Every row gives one point. Any point is a mix of the corners, with weights that add up to 1. It lies inside the corners' shape when no weight is negative. Say inside or outside, and name the corners with a negative weight.
In the rows, 128 means zero.

Corners:
(1): [102 198]
(2): [178 124]
(3): [101  91]
Points:
[111  99] => inside
[118 203] => outside (3)
[172 126] => inside
[109 139] => inside
[114 106] => inside
[105  97] => inside

Corners:
(1): [126 161 146 144 179 132 196  88 169]
(2): [150 100 170  54 104 105 141 141 158]
(3): [140 108 140 173  82 126 126 125 148]
(4): [163  47 178  91 142 120 146 141 141]
(5): [ 57 129 158 180 152 135 149  79 120]
(6): [ 97 156 139 184 105 197 106  96 145]
(7): [150 119 123 145 110 143 152 166  39]
(8): [170  64  94  66 128  99 123 195  91]
(9): [146 155 171 174 149 110 144 249 138]
(10): [166 160 134 136 150 116 101  92 111]
Points:
[129 132 158 142 119 137 143 126 124] => outside (8)
[135 169 129 183 132 129 128 150 113] => outside (2, 4)
[121 139 151 139 157 128 146 127 155] => outside (3, 7)
[137 115 157 144 131 130 138 156 132] => inside
[123 117 147 134 141 130 144 131 111] => outside (3)
